Rows are points. A path goes straight from each point to the next, and from the last back to the first. The post is the endless flat space through its rows: a point in 2 columns, a line in 3, a plane in 4, and so on, so that a path can go around it. How many times does the path go around the post? Going back the other way cancels.

Post (2 x 3):
[[  3  17  -9]
 [-13  -5  43]]
Path, 14 rows:
[[-31  -1  11]
 [-18  34  27]
 [ 19  42  -1]
 [-32  -3  69]
 [-35   6  31]
 [ -2  26  53]
 [ 27  11  -2]
 [  3  10 -18]
 [-19  20 -14]
 [-23  27  30]
 [  0 -16  95]
 [  4 -14  40]
 [ 12 -18  42]
 [-23 -44  58]]
Times around: 2

Post (5 x 6):
[[-13  38  12   7  20  41]
 [-12 -29  54  19  35 -17]
 [ 15 -59 -44  -2 -23   2]
 [ -7  30 -12 -42 -16  26]
 [ 25  14 -61  24   1 -10]]
Path:
[[ 34  -4 -30  33  42 -37]
 [  6   7   7  42  11  51]
 [ 35 -66 -27  58  13 -40]
 [ -1  17  36 -85  12   3]
 [ 13 -34 -83 -16  -6  65]
 [-27  -8   6  -9  14 -26]
 [-19  67  31  -9  18 -48]
 [ -8 -23  -8  35  53  45]
 [ 36  11 -18 -62  26 -63]
 [ 11  39  34 -17  61 -39]
 [  2  -3 -23   0  18  22]
 [-38  -4  51  66  42 -37]
 [-26 -51 -15 -47 -82 -29]
 [-25 -80   0 -38  -7  36]
 [-15 -43  34  49  82  69]
 [ 44 -27 -93 -25 -37  42]
 [ 16  56 -58 -53  -2  65]
 [  5  10 -37 -95  15   2]
 [-24  51  -5  50  51  44]
 [-15  34   7 -46  60  63]
 [ 11 -11  -4  -9  61  50]
 [ -7  10 -27  55  86  88]
 [-17 -29 -20 -11 -11 -12]
 [-23 -19  35  22  12 -35]
 [  3 -22 -40  61  47  44]
 [ 30  13 -52 -52  27 -15]
 [ 11  59 -32 -50 -15  54]
 [  2  -4   5 -35 -24 -13]
 [ 19 -12  -7 -14   8  28]]
Times around: 0

Post:
[[  1  -8 -14 -14 -40   2 -15 -39 -14]
 [-28 -34  -8   1 -10  -8 -15 -12 -24]
 [-31   3  -4  47  -8   4  20  12  11]
 [  4  33  19 -14  19   6   3 -15  29]
 [-20 -16 -28  37  -9  18 -34  35 -56]
 [-46 -20  33  35   4  34 -45  13  27]
 [ -2  14  -3 -30 -24  17  -2  -5 -40]
 [ -1  19  14 -39 -16 -20   7 -22  47]]
Path:
[[-19 -40  -4  -9  38   3 -30  25 -59]
 [  9  18  17  19  18  -3  25   5  12]
 [ -7 -36 -11  19  -1 -18  20 -37  61]
 [  5  52 -20 -25 -51   2  86 -45  12]
 [-58 -14  31 -27  -3  22 -85   2  -3]
 [-34 -39  25 -20  45 -19 -95  49 -14]
 [ 11  24   3  71 -39  12  32 -20  10]
 [ 23 -10 -44  16 -23 -16  33  15  -3]
 [-31 -24  -7 -49 -22  -3 -10  25 -14]
 [-15  26  14 -16  57  21 -32  20 -19]
 [  1  42 -25   4 -28   5   4  -6 -53]
 [ -5  30  27  17   9   7 -13  29   3]
 [ -1 -38   9  -4 -33   4 -14  13  -6]
 [ 13 -28   0 -26  26 -24 -24  16  -8]
 [  6  31  22  -6  15 -37  15  39  32]
 [ 33  35  -3  -4 -20  23  10  16  15]
 [ -9   2 -20  -1   2   9  53 -51   2]
 [ -7  50 -11 -21  25  17 -11  18   6]
 [-27 -12  18 -30 -24  26 -62  -7 -37]
 [-11   7  38 -58 -42   4   6 -29 -41]
 [-25 -32  37 -36 -17 -11 -47  18  53]
 [-14 -21  -5   8  21  14 -22  25 -10]
 [  8 -14 -43  -7 -17 -23 -14  41 -15]
 [-19  -4  12  61  13  13  22  -4  11]
 [-49  -6  52  42  -9  11 -21  34  17]
 [ 11 -14 -11   3 -61 -32 -23  -2  13]
 [  2 -54 -32  37  14 -11 -58 -21   1]
 [-17   7  -6  44 -39  80 -42 -16  44]
 [ 22  38 -45  22 -25  -3  35  -4  -2]]
Times around: 3
